Every row gives one point. The window is the flat piece filled in between its corners: a triangle in 3 columns, a solid with four corners in 4, and so on. A path goes straight from each point to the next, and from the last back to the first. List the points from which the path goes on through the window.

Window:
[[ 0.50  0.61  0.09  0.08]
 [ 0.35 -0.27 -0.16  0.13]
 [-0.45  0.77  0.34  0.05]
 [-0.19  0.09 -0.72 -0.18]]
Path:
(1): [-0.61  0.84 -0.71  0.33]
(2): [-0.22  0.65  0.16  0.31]
(3): [-0.56  0.65  0.30 -0.56]
(4): [ 0.38 -0.10 -0.38 -0.19]
(5): [ 0.38  0.23 -0.27  0.28]
(6): [-0.54  0.82  0.16  0.55]
(7): [ 0.19  0.41  0.25 -0.46]
(8): [-0.40  0.66  0.11 -0.40]
Through the window after points: 2, 6

Window, 6 rows:
[[ 0.36 -0.03 -0.18 -0.34 -0.17  0.14]
 [ 0.42 -0.64  1.13  0.67  0.30  0.79]
 [-0.26  0.74 -0.93  0.12 -0.30 -0.20]
 [-0.01 -0.22 -0.52 -0.13 -0.31 -0.75]
 [-0.53  0.81  0.11 -0.37  0.71 -0.38]
 [ 0.19  0.02 -0.61  0.36  0.50  0.19]]
Path:
(1): [-0.36 -0.20 -0.69  0.02  0.15  0.21]
(2): [ 0.47  0.84 -0.55 -0.34 -0.30 -0.60]
(3): [ 0.48  0.51 -0.54  0.13  0.02 -0.42]
(4): [-0.63 -0.09 -0.64 -0.30  0.15  0.22]
(5): [-0.34 -0.46  0.35  0.12  0.23  0.34]
(6): [0.71 0.03 0.38 0.28 0.31 0.08]
(7): [ 0.85  0.32  0.29  0.16  0.61 -0.39]
(8): [-0.32 -0.63 -0.52  0.12  0.02  0.23]
(9): [-0.81  0.23 -0.32 -0.46  0.54 -0.13]
(10): [ 0.14  0.71  0.14  0.47  0.55 -0.23]
(11): [ 0.89  0.31 -0.11  0.66  0.83 -0.20]
(12): [-0.60  0.20 -0.45 -0.17 -0.32  0.17]
(13): [-0.16 -0.27 -0.33  0.05 -0.11 -0.05]
(14): [ 0.42  0.31 -0.20  0.02  0.35 -0.56]
(15): [ 0.29  0.35 -0.01  0.31  0.00  0.11]
(16): [-0.43 -0.40 -0.07 -0.28  0.67  0.87]
Through the window after points: 11, 13

Window:
[[-0.21  1.06 -0.18 -0.31  0.63 -0.73  0.00  0.02]
 [ 0.33  0.84 -0.67 -0.61  0.59  0.09 -0.30  0.21]
 [ 0.73 -0.30  0.59 -0.37 -0.68  0.33 -0.09  0.21]
 [-0.13 -0.26  0.12  0.90  0.01 -0.12  0.35  0.43]
 [-0.53 -0.60  0.36  0.73 -0.41  0.17  0.59 -0.40]
 [ 0.90  0.19 -0.21 -0.30 -0.59 -0.05  0.21 -0.01]
 [-0.65 -0.28  0.07  0.11 -1.38 -0.25 -0.21 -0.14]
 [-0.27  0.03 -0.13 -0.16  0.06 -0.16  0.61  0.41]]
Path:
(1): [ 0.00 -0.24 -0.01  0.09 -0.10 -0.28  0.10  0.26]
(2): [ 0.37 -0.84  0.22 -0.35 -0.54 -0.13 -0.49  0.13]
(3): [ 0.40  0.65  0.41 -0.08 -0.55  0.46  0.46  0.17]
(4): [ 0.09  0.34 -0.11  0.94 -0.50  0.91  0.86  0.06]
(5): [-0.52 -0.34  0.04  0.44 -0.16 -0.40  0.26 -0.11]
(6): [ 0.61 -0.28 -0.01 -0.78 -0.32 -0.70 -0.20 -0.01]
(7): [ 0.40  0.36 -0.08  0.06 -0.25  0.12  0.11  0.36]
(8): [-0.25  0.51  0.37  0.70 -1.07  0.10  0.38  0.42]
(9): [ 0.00 -0.64 -0.03 -0.64 -0.58 -0.23 -0.37 -0.27]
(10): [ 0.10 -0.50 -0.16 -0.20  0.31 -0.55 -0.24  0.36]
(11): [-0.35  0.65  0.22  0.95 -0.18  0.07  0.68  0.04]
(12): [ 0.14  0.20  0.28  0.17 -0.18  0.12  0.28  0.20]
Through the window after points: 2, 8, 10, 12

Window (9 x 9):
[[-0.16 -0.93  0.11 -0.41  0.10  0.11 -0.38  2.09  0.40]
 [-0.39 -1.01 -0.33  0.46 -0.36 -0.32 -0.77 -0.18 -0.44]
 [-0.18 -0.19 -0.06  0.87 -0.32  0.60 -0.21 -0.12 -0.78]
 [-1.09 -0.44  0.18  0.07 -0.01 -0.42 -1.18  0.14 -0.30]
 [ 0.14 -0.14  0.46  0.95 -0.39  0.17 -0.34 -0.30 -0.31]
 [-0.09  0.14  0.03 -0.43  0.79  0.02 -0.17  0.14 -0.16]
 [-0.18  0.49 -0.33  0.12  0.44  0.67  0.11  0.11  0.82]
 [ 0.18  0.14  0.01 -0.15 -0.44  0.51  0.11 -0.13 -0.29]
 [-0.14  0.53 -0.28  0.43  0.02 -0.02  0.08  0.32  0.12]]
Path:
(1): [ 0.06  0.30  0.01  0.15  0.17  0.06 -0.48  0.52 -0.01]
(2): [-0.02 -0.26  0.00  0.12 -0.12  0.30 -0.83  0.40 -0.11]
(3): [-0.35 -0.38  0.15  0.22 -0.21 -0.11 -0.13  0.31 -0.36]
(4): [-0.25 -0.31  0.53  0.20  0.28 -0.16  0.14  0.05  0.07]
(5): [-0.24 -0.39 -0.27  0.36 -0.38  0.29 -0.85  0.13 -0.32]
(6): [ 0.41  0.54 -0.16 -0.17  0.09  0.33 -0.98  0.76 -0.14]
(7): [-0.69 -0.94  0.42  0.50 -0.07 -0.15  0.01  0.11 -0.07]
(8): [-0.64 -0.30  0.39  0.10  0.23 -0.17  0.25  0.13 -0.11]
(9): [-0.51 -0.24 -0.11  0.22 -0.13 -0.10 -0.97  0.38 -0.15]
(10): [ 0.68  0.04 -0.58 -0.51  0.37  0.75 -0.64  0.01  0.09]
(11): [-0.73  0.29  0.10  0.46  0.15  0.24  0.36  0.37  0.60]
(12): [-0.66 -0.75  0.10 -0.79  0.30  0.53  0.45  0.14 -0.09]
Through the window after points: 6, 8, 10

Window (11 x 11):
[[ 0.12  0.02 -0.62 -0.13 -0.99 -0.32  0.24  0.68  0.32  1.12  0.21]
 [ 1.21  0.65 -0.54  0.82  0.23  0.62  0.09  0.71 -0.27 -0.21 -0.32]
 [-0.23 -0.44  0.17 -0.44 -0.30  0.50  0.59  0.21 -0.56 -0.04 -0.46]
 [ 0.05 -0.52 -0.40 -0.55 -0.04 -0.71 -0.47  0.03  0.41 -0.21 -1.00]
 [-0.01 -0.52 -0.10  0.00  0.38  0.31 -0.54  0.12 -0.43 -0.09 -0.35]
 [ 0.14 -0.44  0.42 -0.31  0.51  0.10 -0.70 -0.24  0.07 -1.08  0.14]
 [ 0.60 -0.64  0.38  0.29 -0.08 -0.52  0.23 -0.09  0.29  0.68 -0.26]
 [ 0.54  0.07 -0.13  0.50  0.53 -0.08 -0.36  1.18  0.13 -0.45  0.06]
 [ 0.44  0.39 -0.25 -0.02 -0.29 -0.56  0.59  0.11 -1.40 -0.31 -0.02]
 [ 0.21 -0.09 -0.90  0.68  0.16  0.48  0.79 -0.02 -0.15 -0.08  0.01]
 [ 0.17 -0.28 -0.03 -0.61  0.86 -0.52  0.13 -0.66  0.19  0.16 -0.70]]
Path:
(1): [-0.03  0.34  0.12  0.46 -0.22 -0.29  0.29 -0.01  0.26 -0.72 -1.11]
(2): [-0.06 -0.20  0.04  0.16 -0.07 -0.06  0.13  0.07  0.02  0.02 -0.62]
(3): [ 0.38 -0.22 -0.49 -0.37 -0.18 -0.19  0.01  0.09 -0.31  0.18 -0.10]
(4): [ 0.78 -0.18 -0.35  0.13  0.04 -0.10  0.03  0.41 -0.20 -0.07 -0.19]
(5): [-0.48  0.43  0.29  0.51  0.14  0.00  0.18  0.72  0.07  0.11  0.04]
(6): [ 0.35  0.65  0.38  0.62 -0.20 -0.53  0.09  0.32  0.38  0.12 -0.13]
(7): [ 0.40 -0.76 -0.86 -0.57  0.14  0.22  0.14  0.25 -0.46 -0.19 -0.47]
(8): [ 0.76 -0.32 -0.53  0.00  0.09 -0.54  0.38  0.18 -0.29  0.10 -0.11]
(9): [ 0.11  0.08  0.04  0.21 -0.02  0.00 -0.11  0.13 -0.02  0.09 -0.20]
(10): [ 0.00  0.05  0.13  0.02  0.36 -0.51  0.08 -0.23  0.23 -0.05 -0.56]
(11): [ 0.73 -0.89 -0.49 -0.87  0.65  0.37 -0.27  0.11 -0.43 -0.30 -0.02]
(12): [ 0.83 -0.67 -0.31 -0.09  0.43 -0.09 -0.42  0.98 -0.09  0.76  0.87]
Through the window after points: 4, 10, 12
